Each wall is flat, endless, passes through zero and stands at right angles to its row. A trip goes straight from one point to another. List the walls that it crosses, first one first.
In the rows, 128 means zero.

Walls:
(1): [227 143  90]
(2): [ 74  58 106]
(3): [ 94 145 177]
(4): [161 160 196]
(5): [147 111 123]
(6): [142 190 152]
(7): [135 140 158]
(8): [119 126  93]
Trips:
[158  72  95] to [ 69 180 117] => 1, 5, 3, 6, 2
[ 85 162 148] to [ 80  48 202] => 2, 6, 5
[195 176 181] to [114 165 123] => 5, 1, 8
[193 150 143] to [131 170 158] => 3, 5, 1
[143 135  89] to [121 192 121] => 6, 5, 4, 7, 3
[166  79  63] to [194  90 167] => 8, 4, 2, 7
[163  74  56] to [ 77 215 107] => 5, 6, 2, 1, 3, 7
[147  98 108] to [142 107  54] => none

Walls:
(1): [167 170  92 115 112 180 116 107]
(2): [123 166 136  94 177 128 166  89]
(3): [128 150 101 165 121 119 134 114]
(4): [161 214 112 119 121 104 185 138]
(5): [178  89 113 138  95 171  42 179]
Trips:
[149 117  80  87 105  96 135 111] to [ 64 131  40 156 133 149 108  77] => 4
[ 90 150 123  98 151 131 161 131] to [116 120 110 155 160 132 123 162] => 3, 4, 2, 5
[148 180  87 103 128  87  70 129] to [ 89  83 170 190 177 206 183 102] => 5, 4, 1, 3
[149 130  90  74 130 126  98 166] to [113  73 105 142 133  85 105 162] => 4, 1
[192 128 161  55 165  20 184 161] to [135  67 147 204 178   7 152  75] => 3, 4
[ 81 131  98 135  99 224 109  94] to [ 39  98 122 126 133 143 126  63] => 2, 5, 1

Walls:
(1): [165 157  73  98 113 169 168 143 106 169 209 140]
(2): [123 148 109 164 174 160 106  71 162 200 123 160]
(3): [146 147 158  77  96 158 209  84  77 113 193 118]
(4): [ 72 178 134 121 160  91  76 142  46  80 146 122]
(5): [131 200 184 111 157 108 132 114 120 122 144 124]
(6): [ 97  68  42  89 193 173 131  92 113 138 189  58]
Trips:
[137 136 116 140  22 213  78 121  75 125  88 149] to [131 141 153 120 166 127 153  94 156 138 123 201] => 2, 5, 1
[117 208  71 156 123 199 154 183 125 130 153 129] to [166 187  70 122  96 161 135 142  84 158  83 182] => 5, 6, 4
[114 145 182 141 118  84  90 185  17 211  74 168] to [ 80 159  40 139  79 169 113 146 149 164 178  58] => 2, 1, 5, 6, 4

Walls:
(1): [165 140 153 124  61 145  75 146 135 192  78 206 146 120 138 126 127 116]
(2): [112 101 132 188 131 148  55  85 206  80 181 100 129 187 107 203 114 161]
(3): [144  88  69 193  69 125 190 148  92 157 100  93  42 169 124 110 103 133]
(4): [123 166  81 151  83 137  61  66 135  88 157 146 161 177 114 104 167 116]
(5): [ 95 115  70  61 142  94 138  97 118 110  59 158 140 142 106 122 178  20]
(6): [114  95 139 199 115 141  73 233  98 108  94 204 119  97  74 113 137 123]
Trips:
[ 99 162 166 106 108 183 158 185 116 151 135 157  82 122 134  95 131 210] to [194 147 112 115 126 122 144 117 142 153  90 140 127 135  97 191 133  66] => 5, 6
[147  87 174 141 148  87  90  96 136 171  80 174 104 123  84 168  72 157] to [103  80 120 151 134 105 105 201 174  23 113 129 136 105 132 175  86 163] => 1
[ 22 110 176  90 120 180 162 174  85  99 136 126 127 195 198 132 177 138] to [150  78 111  87 133 162 160 113 133 109 107 160 157 120 142 112  94 100] => 1
[113 137 127 153 188  99 128 109  90 164 111  96 101 102 120 205  80 133] to [229  90 117 114 112 165  82 114 119 117 108  79 134 139 139  73  80 169] => 1, 4
[116 172  73 127 172  64 172 146 142 152 131 109 126 125 107 163 131 122] to [157  81 130   7 189 106 139 138 151 172  31 187 179 114 126 109 148  84] => 3, 1
[ 96 149 108 108  81 102 196 200 122 108 114  77 135 112  96 152 117 157] to [198 139 196  90 113 184  71  90 100  82 190 135 156 100 101 151  56 156] => 6, 3, 2, 1, 4
[115 108 102 149 128 109 118 122 109 124 104 178 158  87 157  68 147  83] to [124 108 185 107 174 153  82 125 122 160 119 144  94 176 103 138 124 124] => 4, 2, 5
[ 92  69  70 129 174  92 172  81  14 159 162  95 144 124 159  66 145  62] to [ 89 142 113 220  71  83 128  80 172 142 113 170 111 131  80 181 119 143] => 4, 2, 6, 1, 5

Walls:
(1): [ 89 146 111 137 236 207  56 128 133 146 187 112  93  82 166 165 166  73
 121  89 148 162 179  88  88  80 183 146 132  62 140  65]
(2): [165 124 174 150  88 161 105 155 109 164 201 165  70 183 116 121  98 128
 157  54 124 107 162 126 144 153  98 107 107 153 132 168]
(3): [114 181  94 146 131 152 179 114 143  12 148 141  78 126 112 147  69  97
  85 156 148 210 148 139 128 155  85 123 142  66 120 129]
(4): [159 203 128 146 126 108 132 122 193  89 123 223 132 130 157 119  89  99
 175 110 152 141 205 147 154 114 163 125  66  51 155 140]
(5): [193 136 109 128 182 117  91 155 125 224  80 166 132 125 132 164 154 199
 190  70  85  89 168  53 136 130 102 153 117  95 115 125]
(6): [206 150 142 106  83 118 164 144 112 103 194 140 146 200 203 117  85 123
 158 127 181 169  77 114 109 179  64  43 161 119  98  67]
Trips:
[120  69  76  97 190 158  52 169  41 166 120 139 183 112  66 221 123 194
  61 130 159 152 109  92 146 175 135 128  29 138 101 149] to [152 129  98 170 160 119 161 146 100 151 135 188 210 164  81 131 122  94
 193 119 114 103  93  94 152 109 124  95 193  83 127 191] => 2, 1, 6, 4
[ 86 150  98  91 110 227 111  92  97 137 119 114  79 177 133 101 138  41
 127 124 189  87 109 118 159 180 106 176 164 154 126 148] to [110 184 155 147 125 171 134 150 181 158 249  62 130 120 109 143 188 128
  92 143 181  93 116  57 130 126 114 158 122 127 120 119] => 3
